Each wall is flat, endless, passes through zero and stands at right angles to its row. A trip goes straight from one point to another. List the walls that it crosses, first one first.

Walls:
(1): 0.18,-0.19
(2): -0.17,0.54
(3): -0.32,0.61
(4): 0.21,0.24
(5): 0.40,-0.28
Trips:
-0.32,-0.62 to 0.22,-0.12 => 4
0.52,0.00 to -0.14,0.32 => 2, 3, 1, 5
-0.11,0.03 to -0.07,-0.30 => 2, 3, 1, 5
0.14,0.16 to -0.20,0.08 => 5, 4
0.22,-0.39 to -0.20,-0.80 => none
-0.18,0.26 to -0.25,0.50 => none
0.40,-0.54 to 0.22,-0.41 => none

Walls:
(1): 0.42,-0.57,-0.20,-0.13
(2): 0.58,0.04,0.07,-0.16
(3): 0.15,-0.63,-0.45,0.13
(4): -0.17,0.50,0.15,-0.05
(5): 0.05,-0.29,0.74,0.42
(6): -0.26,0.66,0.26,-0.01
(7): 0.03,0.56,0.57,0.07
(8): 0.25,-0.20,0.15,0.10
(9): 0.31,0.08,0.27,-0.17
(10): -0.09,0.06,-0.42,-0.18
(11): 0.45,-0.29,-0.24,0.62
Trips:
-0.58,-0.13,0.05,-0.42 to -0.33,0.39,0.69,-0.47 => 7, 9, 10, 5
0.39,-0.17,-0.25,-0.78 to -0.44,-0.24,-0.44,-0.05 => 8, 9, 2
-0.21,0.02,0.06,-0.39 to -0.13,0.01,0.27,-0.15 => 10, 5
-0.17,-0.30,-0.10,0.08 to 0.00,-0.53,0.09,-0.67 => 11, 5, 9, 2

Walls:
(1): -0.03,0.55,0.79,-0.48,-0.33,-0.24,0.07,-0.39,-0.31
(2): 0.12,-0.13,0.25,0.53,-0.19,0.16,0.44,-0.86,-0.60
(3): -0.57,0.27,-0.14,0.02,0.39,0.43,0.10,-0.14,-0.41
(4): -0.25,-0.07,0.22,-0.01,-0.34,0.46,0.05,-0.30,0.22
(5): -0.01,-0.39,-0.52,0.53,0.20,-0.16,0.55,-0.61,0.51
(6): 0.31,0.27,-0.45,-0.40,-0.34,0.03,-0.39,-0.36,0.23
(7): 0.46,0.18,-0.39,0.08,0.00,-0.17,0.14,-0.73,-0.33
(8): -0.31,0.36,-0.28,0.63,0.26,-0.01,0.14,-0.49,-0.66
Trips:
0.46,-0.46,-0.28,-0.28,0.10,-0.42,-0.51,0.00,-0.14 to 0.28,0.02,0.61,-0.13,-0.31,0.26,0.19,-0.01,-0.09 => 1, 2, 4, 7, 6
0.77,-0.02,-0.05,-0.02,-0.04,-0.18,0.26,-0.35,-0.39 to 0.40,0.02,0.05,0.61,-0.51,0.26,0.21,0.20,-0.09 => 1, 6, 4

Walls:
(1): 0.17,-0.56,-0.58,0.34,-0.06,-0.49,-0.21,-0.50,0.12,-0.12,0.06,-0.46
(2): -0.06,-0.03,-0.13,-0.54,0.03,-0.35,0.38,0.06,-0.29,0.62,-0.44,0.12
(3): -0.59,-0.34,-0.77,0.16,-0.28,-0.14,0.51,0.07,0.26,0.06,-0.29,0.03
(4): 0.10,0.61,0.14,0.20,0.09,-0.93,0.51,-0.35,-0.01,0.08,0.45,0.14
(5): 0.29,0.34,0.63,0.54,0.00,0.09,-0.07,0.44,0.35,-0.12,0.03,0.06
(6): 0.17,0.28,0.45,-0.27,-0.10,-0.16,-0.06,-0.19,-0.11,-0.16,-0.88,0.03
(7): 0.20,-0.20,0.00,-0.01,0.44,-0.04,0.14,0.24,0.06,0.27,-0.09,0.39
(8): -0.06,0.00,0.47,0.11,-0.20,-0.26,0.26,-0.18,-0.12,0.06,-0.18,0.34
(9): -0.11,-0.26,-0.26,-0.17,0.23,-0.05,-0.34,-0.19,-0.22,0.15,-0.03,0.08
Trips:
-0.15,0.40,-0.25,-0.14,-0.24,-0.80,0.19,-0.81,0.50,-0.67,0.59,0.42 to 0.38,-0.48,-0.08,-0.50,-0.01,0.88,0.09,0.16,0.49,0.07,0.11,-0.10 => 8, 4, 7, 1, 3
-0.08,-0.25,-0.30,-0.23,0.37,0.41,-0.05,-0.38,-0.40,-0.10,-0.19,0.46 to -0.57,0.12,0.18,0.12,-0.32,-0.01,0.19,0.37,0.19,-0.12,-0.46,-0.65 => 7, 9, 5, 8
0.12,0.07,0.34,0.15,-0.36,0.11,0.20,-0.12,0.05,0.74,0.42,-0.30 to -0.31,-0.11,-0.25,0.59,0.15,-0.12,0.36,-0.11,-0.01,0.76,-0.42,-0.30 => 1, 3, 7, 5, 9
-0.14,0.15,-0.28,-0.07,-0.44,0.29,0.40,-0.24,0.08,0.13,0.57,0.46 to -0.63,0.11,0.57,0.10,-0.28,-0.24,-0.39,0.61,-0.35,0.61,0.56,0.33 => 2, 5, 3, 7, 9
-0.19,-0.04,0.16,0.07,0.24,-0.21,-0.45,0.13,-0.74,-0.47,0.39,0.22 to 0.21,0.10,0.43,-0.44,0.48,-0.35,0.09,-0.38,0.15,0.37,0.09,0.11 => 7, 6, 2
-0.19,-0.09,-0.05,0.31,0.40,0.15,-0.26,0.52,-0.21,0.15,0.14,0.20 to -0.19,-0.18,0.58,0.46,-0.03,-0.49,-0.36,0.45,-0.14,-0.07,0.08,-0.23 => 8, 9, 4, 1, 7, 6

Walls:
(1): -0.36,-0.06,0.31,-0.02,-0.08,-0.22,0.18,-0.35,0.33,0.29,-0.25,-0.44,-0.25,-0.13,-0.57,-0.16,0.37,-0.47
(2): -0.17,-0.52,-0.14,-0.30,0.01,1.03,-0.55,-0.54,-0.27,0.01,0.69,0.03,0.77,-0.20,0.18,-0.46,-0.31,0.65
(3): 0.52,0.33,0.27,0.18,0.07,0.02,-0.26,-0.09,0.21,-0.12,-0.03,0.19,-0.03,0.13,0.22,-0.15,0.10,0.25
(4): -0.18,-0.02,-0.21,-0.05,0.41,0.37,-0.18,0.00,-0.11,0.29,0.13,-0.24,0.17,-0.18,-0.66,-0.01,0.26,0.25
(5): -0.18,0.26,-0.27,0.65,-0.10,0.54,0.07,-0.33,-0.56,0.29,-0.74,0.42,-0.71,0.09,-0.04,-0.60,0.33,0.28
(6): 0.39,0.26,0.14,0.03,-0.10,-0.68,0.05,0.00,-0.23,0.00,-0.03,0.15,-0.27,-0.27,-0.31,0.55,0.19,-0.25
(7): 0.94,-0.38,0.74,0.07,0.27,-0.06,0.10,0.26,0.03,-0.25,0.32,-0.21,0.03,0.01,0.08,-0.08,0.22,0.09
(8): 0.02,0.26,0.08,0.04,0.73,-0.22,0.52,-0.31,-0.26,-0.43,-0.16,0.26,0.24,0.02,0.19,-0.56,-0.43,-0.12
Trips:
0.00,-0.50,-0.15,-0.28,0.57,-0.69,0.29,0.22,0.14,0.17,-0.47,-0.29,0.09,-0.49,-0.64,0.13,-0.53,0.19 to 0.30,-0.29,-0.04,-0.28,0.07,-0.67,0.82,0.28,0.17,-0.55,0.73,-0.51,-0.59,-0.33,0.75,-0.10,0.05,0.15 => 4, 1
0.52,0.15,-0.35,0.03,0.03,0.62,-0.33,0.01,-0.18,-0.32,0.28,0.03,0.37,0.16,0.00,-0.49,-0.40,-0.45 to 0.50,0.47,0.15,0.15,0.01,0.01,0.13,0.25,-0.50,0.33,-0.03,-0.37,-0.10,-0.04,0.07,0.45,-0.04,0.66 => 5, 6, 8, 2
0.25,-0.64,-0.12,-0.13,0.44,-0.25,0.58,-0.21,0.05,-0.04,0.00,-0.16,-0.07,0.31,-0.23,-0.18,0.29,0.41 to 0.49,-0.05,-0.18,0.14,0.04,0.10,-0.11,-0.12,0.66,-0.14,-0.37,0.05,0.83,-0.27,0.36,0.01,0.66,-0.15 => 2, 3, 4, 1, 8
